Rows are points. The points of each table are mixes of a few directions, plus a little noise. How many directions does each table use, and how many do they share? Where both have some left over, give the other angles between the two spaces (their principal angles), to ten degrees, smallest first.

First, 4 rows:
[[-30 -18 -27]
 [  8  62  51]
 [ -2 -36 -29]
 [ 25  -8   4]]
Second (6 x 3):
[[  1   2   1]
 [-27 -43 -45]
 [  4   7   6]
 [ 13  22  23]
 [ 33  54  56]
 [-25 -40 -42]]
Directions: first 2, second 1, shared 1

First (9 x 6):
[[ 65  17   1  -5  11  12]
 [-17   1 -12   0  13   3]
 [ 83  29 -18  -7  36  26]
 [-39 -39  69   7 -90 -47]
 [-66 -12 -12   4   3  -6]
 [ 42  24 -30  -5  44  26]
 [-45 -14   4   4 -13 -11]
 [ 12  -7  23   0 -27 -12]
 [-35   1 -24   1  22   7]]
Second, 8 rows:
[[-33  26 -30  16  19 -14]
 [ 14 -43   3 -33  23  54]
 [-15 -16  10  -4 -11   1]
 [ -3 -43   7 -27  13  41]
 [-23  48 -32  28  12 -33]
 [  3  44 -31  19  21 -17]
 [ 25 -64  61 -30 -45  22]
 [ 32  49  12  30 -33 -53]]
Directions: first 2, second 3, shared 2

First (8 x 9):
[[ -7   5   4   1   9  34   8 -44   4]
 [  5   7 -13 -29 -63   4  17  18  12]
 [-38  24  24  34 119  -8 -21 -17 -31]
 [ 13  22  61  14 -15  50  13  25   5]
 [-36 -45 -39   7   9 -56 -17 -23   0]
 [-47  -8 -55 -18  16 -55  -8 -15  -9]
 [ 68  11   5 -11 -29  26   6  24   7]
 [ 42 -18  12   2 -47   4   2  31  13]]
Second, 7 rows:
[[ 12  -1 -25 -17  51 -53  40  12   2]
 [  8 -56 -18 -63  44 -78  22  17  -9]
 [ -4 -19  39  19 -71  32  -9 -12 -16]
 [  0  10 -15  35   6  43  -1   7  -4]
 [-12  -6  15  -1 -32  37 -43  -8   1]
 [ -5  71 -37  30  55  36 -17   2  29]
 [  0   2  41  -3 -54 -15   7 -19  -2]]
Directions: first 5, second 4, shared 0; angles 30, 50, 70, 80

First, 11 rows:
[[  26   14  -56   -8  -52   29  -28  -28   18   69  -16  -17]
 [   0   62   -3  -22  -18   42  -48  -12  -34   11  -52  -14]
 [ -34   13   82    4   57  -59   54   17  -21  -52   52   18]
 [  14   27  -11   -3  -34   -6    5   -6  -16   14   -8    1]
 [  21  -23  -27   16  -26    5   -4   28  -28  -53  -48   18]
 [   5 -113  -30   29   27   -1   10   22   55  -23   21   11]
 [   9  -16   17   17  -11  -68   69    7   -3  -14   50   24]
 [   1    4    0    0   -2    5   -7    5  -10  -12  -15    1]
 [ -18  -12   27    1   37   -8    8    6    9  -13   22    1]
 [  10    9  -43  -13  -24   46  -42  -31   32   72  -10  -27]
 [ -32   35   45  -18   45   17  -21   -6   -6   -1    6  -15]]
Second:
[[ 45 -10 -20   0 -13  14  16 -27  31   9  20 -53]
 [ 16  -4  -7   0  -5   5   5  -9  11   3   7 -18]
 [  4  -1  -2   0  -1   1   1  -2   2   1   2  -4]
 [ 75 -17 -34  -1 -22  24  26 -46  52  16  34 -89]
 [-96  22  43   0  28 -31 -33  58 -66 -20 -43 113]
 [-48  11  22   0  14 -15 -17  29 -33 -10 -22  57]
 [ 41  -9 -18   0 -12  13  14 -25  28   8  18 -48]
 [-36   8  16   0  10 -11 -12  22 -24  -7 -16  42]]
Directions: first 4, second 1, shared 0; angles 50

First (10 x 18):
[[ 19   3  21 -12   4  15  -1 -21  10 -10   2 -20 -14  12  17   7  -8 -46]
 [-19  -3 -22  11  -4 -16   0  20 -11  10  -2  20  15 -12 -17  -7   8  48]
 [-49  -7 -55  28 -11 -40   1  54 -27  24  -5  52  39 -32 -44 -17  20 121]
 [  5   1   5  -3   1   4   0  -5   3  -3   1  -5  -3   3   5   2  -2 -12]
 [ 38   4  44 -23   8  31  -1 -43  20 -19   4 -42 -30  24  34  14 -16 -94]
 [-27  -3 -30  15  -6 -20   0  28 -14  13  -3  28  21 -16 -23  -9  11  64]
 [ -2   0  -1   1  -1  -1   0   2  -1   1   0   2   1   0  -1   0   1   2]
 [-14  -2 -17   9  -4 -11   0  16  -7   7  -2  15  12  -9 -12  -5   6  36]
 [ 18   2  21 -11   4  15  -1 -21  10  -9   2 -21 -15  12  17   7  -8 -47]
 [ 29   4  33 -17   6  23  -1 -32  16 -15   3 -31 -22  19  27  11 -13 -72]]
Second, 11 rows:
[[  0 -15   1   5  -4  -1   7  11 -10  -9  21 -24   8 -16  49 -33  34 -16]
 [ 17  38 -29 -19  10  27  12  -2  16  14 -27  14  14  30 -36  22 -41  46]
 [ -1  18 -22  12  19   3  10   2  26  -5  -1  -8  25  45 -16  11 -46  26]
 [-11 -25  37  -2 -20  -9 -14   0 -26   6  -1  12 -26 -47  14 -11  46 -30]
 [  6  18 -22  -9  16   2  -7 -14  23   0  -6   3  10  30 -18   1 -69  17]
 [  4  -7   3   6 -11  10  19  19 -18  -2  10 -13   4 -18  27  -6  65  -3]
 [-15  -3  -9  36  18 -36  -5 -12  31 -20  14   1  -3  53 -60  65 -35  -5]
 [-38 -14  44  38   0 -19 -11   2   9   6 -14  20  -5  13 -41  26 -12  -4]
 [ 22 -16   0 -32 -21   0  -6  -5 -35  -2  13  -3 -30 -57  37 -19  66 -33]
 [ 28   7 -18 -45  -8  25  -2  -3 -18   8   0  -9   0 -38  57 -59   4  -1]
 [-13  -1  15  10   0  -2  -4   1   4   5  -9   9   1   5 -13   4 -12   4]]
Directions: first 1, second 5, shared 0; angles 60

First:
[[ 12 -11 -37  10  -7 -84  42 -48 -20  90   4  86  20 -45  82 -39 -32  -2
  -14 -18 -14 -38 -16  41]
 [ 13 -24 -16 -32  19  19  -8   1  -6  49  -2 -16   7 -53   8 -34  19 -17
  -15 -22 -16 -10 -18  37]
 [ -3   9  -3  19 -11 -34  16 -14  -3   2   2  33   2  13  20   5 -19   8
    4   6   4  -6   4  -7]
 [ 13 -17 -29  -8   4 -41  21 -28 -14  74   1  44  15 -49  52 -37 -11  -8
  -14 -20 -15 -27 -17  40]
 [-16  33  10  57 -34 -70  32 -23   1 -38   5  65  -2  65  24  37 -46  26
   18  28  20  -1  22 -42]
 [  4 -12   5 -28  17  52 -25  22   4  -5  -3 -51  -4 -18 -31  -7  28 -11
   -5  -8  -5  10  -6   8]
 [-14  17  34   4  -2  57 -29  37  17 -87  -2 -60 -18  53 -66  42  18   8
   16  22  16  33  19 -45]
 [  5  -2 -17  10  -6 -47  23 -25  -9  40   2  48  10 -16  42 -16 -20   1
   -5  -6  -5 -19  -6  16]
 [ -8   4  31 -18  12  87 -43  47  17 -74  -4 -88 -18  29 -77  29  37  -3
    9  11   9  34  11 -29]
 [ -6   3  22 -13   8  61 -30  33  12 -51  -3 -61 -12  19 -54  19  26  -2
    6   8   6  24   7 -20]]
Second, 11 rows:
[[   0    0    0    0    0    0    0    0    0    0    0    0    0    0
     0    0    1    0    0    0    0    0    0    0]
 [ -20   36   24   50  -29  -31   14   -2    9  -73    3   26  -10   80
   -10   51  -30   25   23   34   25   14   28  -56]
 [  24  -42  -28  -57   34   36  -15    2  -10   84   -4  -30   12  -92
    12  -59   35  -30  -27  -39  -28  -17  -32   64]
 [ -13   23   16   32  -19  -20    9   -2    6  -47    2   17   -7   52
    -7   33  -20   16   15   22   16    9   18  -36]
 [ -15   27   18   37  -22  -23   10   -1    7  -55    2   20   -8   60
    -8   38  -22   19   17   25   18   11   20  -42]
 [ -22   38   25   52  -30  -33   15   -2   10  -76    4   27  -11   84
   -11   53  -31   27   24   36   26   15   29  -59]
 [  18  -32  -22  -44   26   28  -12    2   -8   65   -3  -23    9  -71
     9  -45   26  -23  -20  -30  -22  -13  -24   50]
 [ -15   26   18   36  -21  -23   10   -1    7  -53    2   19   -7   58
    -8   37  -22   19   17   25   18   10   20  -41]
 [   0   -1   -1   -2    1    1    0    0   -1    3    0   -1    0   -3
     0   -2    1   -1   -1   -1   -1    0   -1    2]
 [  13  -22  -15  -30   18   19   -8    1   -6   45   -2  -16    6  -49
     6  -31   18  -15  -14  -21  -15   -9  -16   34]
 [  30  -53  -36  -74   43   46  -20    3  -13  108   -5  -39   15 -118
    15  -75   44  -37  -34  -51  -36  -21  -41   83]]
Directions: first 2, second 1, shared 1

First, 11 rows:
[[ 38 -38   0 -17  18  15 -27  18   9   8 -17 -45  11 -20  12 -41  31   4
  -14  -1  24  27  27  41  23 -45 -27   6  -7 -32  55  20]
 [  6 -21 -22 -62  35  -6 -18  -3 -37 -42 -11 -18  61  45 -11  -6  -2 -39
  -36 -20  11  45  18 -12  51   4 -19  19  72 -50  20  31]
 [-22   3 -14 -16  15  -7  25  29  -6  -2 -16  -7  22  40   5  29 -12 -12
   26   4 -20   2  11 -19   7  18 -15  -8  30 -18  17  32]
 [-18  16  14  31 -11   4  36  20  18  35  -9   2 -30  -1   7  29  -7  26
   53  22 -26 -38  -9  -8 -43   9   1 -24 -32  22  -8  -2]
 [-39  21 -56 -13  -7 -34  -5   7   4 -47  25  44  33  31  18  13 -22 -56
  -36 -29   2  36  11 -18  62  37  17  22  49  -1  12  22]
 [-20  -8   4  -8  30  10  62  75   8  45 -53 -50   9  49  15  49  -3  21
   95  33 -45 -25  23 -12 -31   3 -46 -39   8 -30  49  59]
 [-23  32 -28  28 -39 -26 -22 -31  17 -32  49  66 -15 -24  10  -7 -15 -27
  -50 -25  15  11 -15  -3  29  25  45  23  -8  41 -30 -31]
 [ -6  37  38  54 -42   3   6 -56   2  16  32  49 -60 -41 -24  10 -14  34
    2  10  -6 -52 -50 -17 -62  17  47  -7 -56  66 -89 -72]
 [ 37 -35  12 -11  18  20 -15  20   8  21 -23 -49   2 -20   9 -33  30  16
    5   8  15  12  22  37   3 -44 -30  -4 -17 -27  47  17]
 [ 26  12  20  49 -46   4 -45 -61  20   0  46  41 -54 -82  -5 -47  13  18
  -54 -10  35 -10 -30  29 -14 -20  45  18 -66  56 -47 -72]
 [ 21 -18  32 -35  30  18   3 -19 -45   0 -24 -32  19  24 -36   5   1  14
    8   9  -5  -7  -9 -18 -24  -6 -18  -7  25 -28 -24  -4]]
Second:
[[   6    7  -36   -8    8   12  -25   52   18   -2   -9   35   51  -19
     5   30  -10  -51    7  -16   13   51   27  -15   34   37    4   14
    36  -18   46   37]
 [ -20   20  -54   19  -21   13  -24   50   42   -8   10   59   19  -32
    17   15  -16  -47   10   -8   22   39   15    7   68   36   27   18
    18   -4   41   33]
 [ -15  -15  -27   16  -23  -36  -16   -8   23  -15   60   55    0    3
   -18  -20  -14  -20  -20   24   12   15  -41   25   49    5  -29   57
    11   -2  -28   -3]
 [   5   14   34    2   -3   25   23  -19  -31   19  -16  -30  -18   -3
   -20   10    3   43   37   20  -39  -40  -13  -37  -76   13    7  -22
   -35   23  -45  -17]
 [ -30   26  -21   21   -8    9    9   34   36    1  -18   34  -15   -3
    29   27  -18  -24   17  -20   27    0   18   17   52    7   43  -27
    17   -1   39   11]
 [  22  -36   63  -31   41  -30   29  -63  -38    0  -23  -84  -26   53
     5  -27   25   45  -43  -17    1  -37    0   25  -46  -79  -29  -35
    -5  -12  -11  -39]
 [  33  -16  -14  -14  -18   15  -40  -20  -18  -16   20  -48    6  -42
     7  -74   42   18  -35    6  -14   27   15    2  -14  -10  -11   31
   -50   14    2    6]
 [ -28    3   10   17   -4  -18   23  -23   22   -8   -9  -16  -60   23
    40  -23    3   18  -23  -21   33  -35    5   55   43  -58   31  -37
    -9    3   19  -25]
 [  25   -3   47  -24   29   12   23   -3  -52   32  -16   -4   44   21
   -65   62  -17   16   52   31  -55  -18  -29  -78 -111   48  -44    1
    15   -3  -63   -3]]
Directions: first 4, second 5, shared 1; angles 30, 40, 60

First (9 x 32):
[[-18 -13  -3  18   4 -20   5  -8  68  11 -17   9 -39 -21 -25 -20 -32   1
   -2 -28 -18  36   9 -33 -20  -5 -11 -24  28 -22  13  10]
 [ -3 -33  11 -15 -31   7 -32  -8 -38  19  13  -8  10 -26 -17   6  19  11
   32   1   5 -46   8  40   6  -4  27  22 -25  25 -21  -4]
 [ 12  25   2  -8 -24 -36  19  91   5   2 -48  -3  -8 112  35  27  21  16
  -40  41 -16  28  19 -16 -22   6 -15  -2  80  10  87  21]
 [ -6 -36  12 -14 -34   3 -32  -6 -28  23  10  -9   2 -27 -18   6  17  12
   32  -4   3 -42  10  37   2  -5  25  18 -20  22 -17  -3]
 [ 14   5   8 -20 -29  -7  -7  50 -48   4 -10 -11  22  60  23  26  36  13
   -7  37   5 -23   8  26   0   5  10  20  18  26  31   6]
 [  4  57 -24  32  92  29  50 -66  47 -49  27  21   6 -43  17 -32 -50 -40
  -29 -26  11  58 -39 -55  17   6 -39 -31 -40 -53 -45 -18]
 [-25 -22  -4  27  22  -3  -2 -56  70   7   5  12 -40 -80 -43 -35 -48  -9
   16 -53 -12  25  -1 -31 -10  -9  -5 -24 -12 -29 -32  -1]
 [ 42  76  -4 -20  35  30  34  32 -86 -48  18  -5  72  86  79  34  42 -16
  -41  63  28  -7 -27  19  30  17 -14  19 -20  13   7 -15]
 [-20 -54   9  -2 -32  -5 -34 -26  12  32   5  -4 -24 -62 -45 -11  -6  11
   39 -30  -8 -25  13  16  -8 -10  24   5 -13  10 -23   3]]
Second, 10 rows:
[[  0  32  -8  42   4 -23 -16 -15  -7 -30 -15  13  -5  24  39 -32  17 -13
   -4  30  28 -28 -35   6 -42  -3  11  12  -6 -11 -32   5]
 [ 36  36 -37 -51  18 -24  -4 -22 -25   2 -40 -32  39 -31  33   0 -63  20
   51 -20 -14 -32  33  37 -51 -37 -23  47 -17 -43 -12 -16]
 [-31  -4  22  65   2 -11  -5  -5  21 -29  13  43 -29  47  18 -24  57 -26
  -33  41  34  10 -55 -29  -7  20  30  -6   2  15 -21  13]
 [-26 -51  31  -6  -7  27  18  20  28  21  36  16 -19   4 -46  27  24  -4
  -24 -11 -12  49   5 -33  61  23   9 -28  13  31  32   4]
 [  4  -5   6  22 -39  39 -10  34 -18  14  21 -20 -18 -14 -46   3  20   1
  -32  -6  -8 -12   6   8  48  21 -12 -63  19  32  21  13]
 [ 42  -1 -29 -99  -1  17  11   7 -26  45 -16 -59  42 -68 -29  39 -82  38
   48 -62 -52  -6  81  37  15 -29 -43  12  -3 -21  34 -19]
 [-38 -13  28  62  10 -16   0  -9  32 -30  16  53 -30  54  20 -21  60 -28
  -32  43  35  23 -58 -38  -6  21  37   2   0  15 -21  11]
 [ 43  22 -34 -64  -6   9  -3   3 -35  26 -24 -54  35 -54 -10  16 -66  29
   39 -41 -33 -30  57  44  -7 -26 -38   8  -4 -22  15 -13]
 [  0 -21   9  -8 -21  31   4  25  -3  22  20 -14  -9 -16 -43  17   5   5
  -16 -17 -17  10  18  -2  47  14  -9 -38  14  23  27   4]
 [-28   6  11  37  39 -49   3 -38  33 -40 -11  55  -6  54  63 -26  28 -24
    4  43  38  16 -54 -29 -57  -4  37  56 -18 -20 -42  -2]]
Directions: first 3, second 3, shared 0; angles 70, 70, 80

First:
[[ -6 -10   4   4  12 -10  37  29  11  17  -9   7 -25   7  -5   1 -21  16
  -16  42   5  -4 -17 -37  -6 -44  21 -21  -7 -22  -4  21]
 [ 14  -8  -3  27  -4  -3  12 -50 -20   4  12 -15  31   5   9  -2   7  -5
  -15 -19 -26  -1  22   6  -9  -2   0  26   2  15  23 -32]
 [-32 -30 -26 -33  12 -12 -32  14  -4  -4   6  -2 -50   2  19 -17  14 -32
   17  22   7  23 -30  30  35   5  32   1  -4  16 -21  20]
 [  1  10  -1  -9  -8  10 -29  -6  -3 -13   3  -3  10  -6   1   3  13  -9
   16 -26   5   1   9  23   6  32 -17   8   3  12  -4  -6]
 [ -9  -5   0   2  -8  18  -3   2 -15   1   4 -35   5   7   9  44  13  -4
   27 -19  16 -33  30  -9  12   6 -14  17 -17  10 -10  -5]
 [  2  33   6 -34  -3   2 -46  31  29 -23 -12  43  -7 -21 -19 -30  -1   1
   10 -10  15  29 -30  32   0  44 -19 -27  20  -8 -14  20]
 [ 22  48  26 -11  -2  -1  -2  39  42 -11 -22  58   9 -19 -37 -31 -26  33
  -17   6  10  20 -29  -8 -30  13 -23 -45  23 -35   0  21]
 [  8 -38  -5  55   2  -4  63 -60 -41  29  18 -53  27  25  23  32   2   1
  -22   2 -31 -34  45 -37  -9 -54  20  41 -20  13  29 -39]]
Second:
[[   0    4    8  -14    2   16  -11  -32   -9  -11   10    5  -10  -11
     4  -21   23    1   17  -10  -11   13   -8   31   21   15  -11   -3
     5   15    9   -8]
 [   1   -7  -16   27   -4  -30   20   65   18   22  -20  -10   19   23
    -8   42  -45   -1  -33   20   21  -27   16  -60  -41  -29   22    6
   -11  -30  -17   15]
 [   0    2    2   -4    1    4   -3  -10   -3   -3    4    2   -3   -4
     1   -7    7    1    5   -3   -4    5   -2   10    6    5   -4    0
     2    5    3   -2]
 [   0    2    4   -9    2   10   -6  -20   -5   -7    5    3   -6   -8
     3  -12   13    0   10   -6   -6    8   -5   19   12    8   -6   -2
     3    8    5   -5]
 [   0   -3   -7   11   -2  -13    8   28    7   10   -8   -3    9   10
    -3   18  -19    0  -14    9    9  -11    7  -26  -18  -12   10    2
    -4  -13   -7    7]
 [   1   -5  -12   20   -3  -24   15   52   14   18  -15   -7   15   18
    -6   33  -35   -1  -26   16   17  -21   12  -48  -32  -23   17    4
    -8  -23  -14   12]
 [  -1    1    0   -2    0    2   -1   -4   -1   -2    1    1   -1   -2
     1   -2    2    0    2   -1   -1    1   -1    3    2    1   -1   -1
     1    2    1    0]
 [   0   -5  -10   17   -3  -20   14   44   12   14  -13   -6   12   15
    -5   28  -30   -1  -22   14   14  -18   11  -41  -28  -20   15    4
    -7  -20  -11   10]
 [  -1   14   28  -47    7   56  -37 -121  -33  -41   38   18  -35  -43
    14  -78   83    1   62  -38  -40   50  -29  113   76   54  -41  -11
    19   55   33  -28]]
Directions: first 4, second 1, shared 0; angles 40

First:
[[   3    0    0    1    7   -1    0    5   -1   -5   -2    1    2    2
     2   -5    6    0    3    5    1   -1   -3   -5    2   -2    3   -1
    -2    4   -9    1]
 [   1    0   -1    1    5    0    0    3    1   -3    0    0    1    2
     2   -4    4   -1    2    2    1    0   -2   -4    2   -1    3   -1
    -1    2   -5    1]
 [   9    0   -3    6   20   -1    0   16    1  -18   -4    0    7   10
     4  -22   22   -3   14   14    7   -4   -4  -17   11   -5   10   -1
    -7   14  -28    4]
 [  33    2   -8   21   83   -4   -3   67   -1  -75  -17    3   28   39
    13  -89   92   -9   50   58   29  -14  -17  -70   44  -19   44    0
   -29   60 -113   16]
 [ -37   -3   10  -23  -89    7    2  -72    2   78   18   -4  -30  -44
   -13   94  -98   12  -53  -62  -33   17   18   74  -47   20  -50    0
    32  -64  121  -18]
 [  20    3   -4   12   49   -3   -2   39    0  -43   -9    3   16   24
     8  -52   53   -6   29   34   16   -8  -10  -41   25  -10   26   -1
   -17   34  -66    9]
 [  -4    1    0   -2   -8    0   -1   -6    0    6    2    0   -3   -3
     0    8   -7    1   -5   -5   -2    2    2    7   -4    3   -4    1
     3   -5   10   -2]
 [  -8    0    2   -6  -23    1   -1  -18    0   19    6   -1   -8   -9
    -4   24  -25    2  -13  -16   -8    4    3   18  -13    4  -12   -1
     9  -16   31   -4]
 [ -16   -1    4  -10  -42    2    1  -33    1   37    8   -1  -14  -21
    -7   45  -48    4  -25  -29  -15    7    8   35  -22    8  -23    0
    17  -29   58   -7]]
Second:
[[  2 -24  16   6 -28   3 -12  25 -15 -23  -6  16  10  19 -30  14   3  -1
   -3   2  18  22  31  41 -24 -39 -29 -19  -7 -22  45 -17]
 [ 62 -25  -8  -5  -1  10  31  -3  13 -24 -25  -5  39  -6   3 -13   6 -30
   -4  41  48   7   0 -24  -4  21 -31  28 -10  33 -10  16]
 [-29   5  32   6   4 -46 -36  33 -37   2  15 -10  -4  26  -4   4 -11  17
    4 -21 -11   6 -19  30  -2 -15  -9 -11  -6  -6  41  -2]
 [ -8  78 -24  75  -9  19 -40 -22  61  -6   4  47 -58 -16  57 -43  40  19
   -7 -32 -75 -44 -20 -75   4   8  84 -54 -24 -27 -40 -26]
 [ -6 -44  10 -32  22  19  30 -14  -7  37   6  -2   5 -25 -14  18 -37  -9
    8  11   8 -10 -35  -1  -5  24 -36  49  31   6  -4  30]
 [-41  22  11 -15   2 -42 -22  14 -36   9  20 -27  -9  25  -1  12  -2  19
    4 -23 -16  12  10  43  20 -17  16 -18   0  -1  21  -8]
 [ 24 -48 -17  -9  41  31  24  19  13 -26 -25 -11  43 -11 -57  -3 -16 -10
    0  18  66  18  24 -36 -47  12 -32  41  12  -2 -50  13]
 [ -6  37 -20 -26 -30   7  26 -53   9  31  13  -7 -26 -11  46  11  18  -7
    0   5 -37 -11   9  23  58   7  37 -16   7  19  -3  -4]]
Directions: first 1, second 6, shared 0; angles 40

First (10 x 32):
[[  9  18   8  24  -4  -1  -3 -22 -13 -13  -5   9  25 -13   5   9   6   0
  -14   8 -30 -21 -12 -13  31  18  -4  -3  10  11 -35  16]
 [  7  27   8  48 -17  52 -25 -64  12 -24 -26  19  45 -18  -4  15  15 -21
  -63  17 -41 -39 -23 -31  41  30  -3 -11  -8   0 -57  24]
 [ -3  15  10  15  24 -28 -25  -4 -25   5 -16   2  13   6   8  26 -14 -12
   -1  33  -7 -26 -13 -12  12 -12  15  15  -7   8  24  31]
 [-29 -15  -9 -25  18  18 -31  16  30  35 -25 -10 -34  33 -20   9 -20 -25
  -10  11  54   4   8   6 -55 -38  24  13 -46 -26  84  -6]
 [ -3 -12  10  -7 -24   4  20  -3  -3  30   3  -8 -18 -21  -5  -6   8  17
   24 -25 -10  22   0  24   2  17 -26 -16   3  12 -44 -17]
 [ 33  29  -8  28  40 -67   4  13 -50 -66  29  19  45   5  41   8  -3   3
    7  38 -34 -35  -4 -35  45  -1  24  23  48  18  14  38]
 [ 12 -48 -24 -54 -51  38  77  33  45  -4  52 -13 -47 -17 -13 -65  29  43
   37 -87  25  83  37  43 -36  25 -46 -37  25 -10 -50 -86]
 [-26  -7   2  -5  -4  53 -38 -18  39  33 -39  -4 -15  16 -27  10  -9 -28
  -37   6  33  -4  -2  -1 -34 -20  12   1 -51 -26  35  -4]
 [ 33  19   1  20   4 -43  28   2 -39 -48  35  12  32 -16  29  -7  11  21
   17   2 -46 -10  -3 -14  49  24  -8  -2  51  27 -47  14]
 [-27 -26   0 -42  17 -27  -6  46   2  56  -7 -25 -53  21 -10   4 -24   3
   45  -6  55  29  13  33 -56 -39  11  12 -27  -9  71 -16]]
Second (11 x 32):
[[ -12   55   35  -63   35   37  -72   34   88   52  -54   55   43  -20
    -2   56  -42  -81   -1   52   66    8  -57  -42  -34   35   45   -2
   -60   -2  -21  -31]
 [  -8  -20   -2   -7   -4  -23   13   12  -17   19    9  -19  -28    7
    -2   -9   -2   19   26  -15    5   12   11   22  -11  -16  -12    3
     4    2   16   -3]
 [ -16    9   22  -76   32  -29  -21   72   31   64  -12   12  -19   -5
     4   26  -39  -25   65   13   69   41  -17   11  -52    0   21    2
   -29    6   20  -38]
 [  -7  -10    0    3   -7   -5    6   -3  -10    9    2  -11  -15    3
    -4   -4    1   12    6   -8   -2    4    6   12   -3   -8   -7   -2
     1    0    7    2]
 [  51   52  -18   23   19   19   -6  -17   25 -108   23   57   90   -8
    33   -2   16  -33  -59   35  -31  -37  -15  -71   50   41   31    1
    36   -2  -36    7]
 [ -10  -29   -8   42  -30    6   20  -41  -36    0    4  -34  -30    8
   -14  -19   23   33  -15  -27  -35   -9   22   26   14  -20  -30   -3
     8   -3    4   21]
 [ -12  -30   -5   22  -22   -4   21  -20  -33   12    5  -32  -35    8
   -13  -18   12   32    3  -26  -19    2   20   28    1  -20  -25   -2
     4   -1   11   12]
 [ -23  -21    5   22  -25   24   -5  -34  -12   37  -21  -28  -28    3
   -22   -1    7   13  -13  -16  -13   -5    5   24   -3  -14  -22   -6
   -21   -4    0   12]
 [  58   51  -22   20   25    7    1   -6   21 -121   32   59   92   -6
    39   -4   14  -29  -51   33  -30  -34  -11  -72   51   39   32    5
    46    2  -34    7]
 [  -4  -20   -4    1   -4  -20   17    7  -20    5   12  -17  -24    7
    -1  -12    2   20   19  -13   -1   10   14   19   -4  -15  -11    2
    10    1   13    1]
 [ -19  -39   -2   14  -22  -15   22   -9  -35   31    2  -40  -51   10
   -15  -15    8   36   20  -30  -10   12   23   42  -10  -27  -27   -1
     0    1   19    8]]
Directions: first 4, second 3, shared 2; angles 70

First:
[[ 76   8 -25  15 -45   2  -2 -22  14 -29 -25 -17 -28  21  14   4  -3  22
   -7  37 -13  32 -18  14   1 -20  13   1   7  24 -16  20]
 [-66  30  24 -33  23  -5 -37  14  18  -1 -29  24  11 -26 -36   6   4 -37
  -14  11 -16 -57   4 -12  -4  21 -46   1  30  32  12 -22]
 [ 49  14 -20 -26 -31  -2  36   5  73 -27 -13 -12 -12  28  37  35   6  22
   55  19   1  58 -12   4 -15 -28  15 -29 -15  -1 -13  39]
 [ 50 -29 -30  31  -6   5  -2 -20 -54  28  23 -17 -10  18  11 -15 -24  20
  -29   0  11  19  15   1  25   0  31  23  -3 -35  12 -21]
 [-28  12   9 -38  26 -15  12  12  34   2   1   2  16   5   8  23  -7  -7
   35 -18   3   7  11 -19   5  16 -10 -13   4  -8   8  -5]
 [-26 -35  20  64  22   8  22  -4 -71   6  54   7  24 -17 -30 -17  14   0
  -13 -35  16  -3  -7  29  -7  -1  26  16 -48 -18  -8  11]
 [-43  52 -22 -62   9   9 -31  31  79   7 -36  42   8  -2 -55  79  -6 -45
   16  77 -18 -27  11  12 -19  -8 -42  -3   4  12  41 -21]
 [ 66 -46  -3  60 -14  -6  10 -39 -86   7  28 -40 -16  13  41 -64 -14  42
  -37 -46  12  26  -1  -9  32   9  42  18   7 -17 -22  -1]
 [ 12 -21  28  36  11 -20  16 -27 -48 -22  18 -22   6  -1  13 -35  -1  19
   -6 -54   2  13 -10  -7  19  23  15   6   1  14 -27  14]
 [-90  17  20 -47   4  23 -24  50  41  30 -20  31   4 -40  -4 -15  32 -37
   -1   9   3 -67   7 -13 -38 -13 -43 -22  15  -3  12 -13]]
Second (9 x 32):
[[  62   23   -5  -11  -22  -44   -2   41   39  -11   -7   17   24  -20
    43    3  -10  -29   14   47    2   33  -11    4   -4    7  -33  -11
   -24   32   25   -6]
 [   0   -5   -1   26    8  -28   -4   28  -10    3   28   10   36  -29
     6   -6   -3  -15    8   14   15   15   -2   10   -4   17  -10   10
   -33   -5    9  -15]
 [ -76    7   -2  -28  -17   83   13  -28    4   17  -45   23  -52   14
   -69   15   47   -1  -28   -7  -31  -79  -15   25  -18  -71   -4  -15
    38  -14   13   36]
 [  15  -15   -8   27   20  -46   19   14  -11   -4   41  -13   41  -12
    28   -3  -13    8   34  -14   22   49    2   -2   14   28    7    9
   -31  -26    0   -9]
 [ -12    3  -25    9    2  -33  -31    8   18  -11    0  -26   17  -20
    19  -12   -8   21   20   17    8   17    4  -20    5   31  -10   16
    20  -21  -23  -26]
 [  48   -7   17    4    9  -19   10   -2  -14   -5   19   -6    8   16
    26   -1  -24   -1    2  -16    9   32    9   -9   11   22   16   -1
   -20   18   -2   -3]
 [ -86    1    4  -48  -17  121   50  -60   -2   22  -57   22  -83   48
   -87   29   59   11  -30  -44  -44  -92  -18   29  -12 -104   16  -30
    51  -23   17   68]
 [  40    2   -2   -2    1  -32  -17   -4   10  -14    2  -26    4    9
    38   -8  -26   16   12    0    7   35   11  -27   14   36    7    5
    10   10  -20  -18]
 [   9   -8   24   22   15   -2  -39    2  -35    3   19   -2    5   -5
    -5  -17  -21   -9  -33    2   11   -9   19  -10   -7   35   11   19
   -12   28  -20  -28]]
Directions: first 6, second 5, shared 2; angles 40, 70, 80
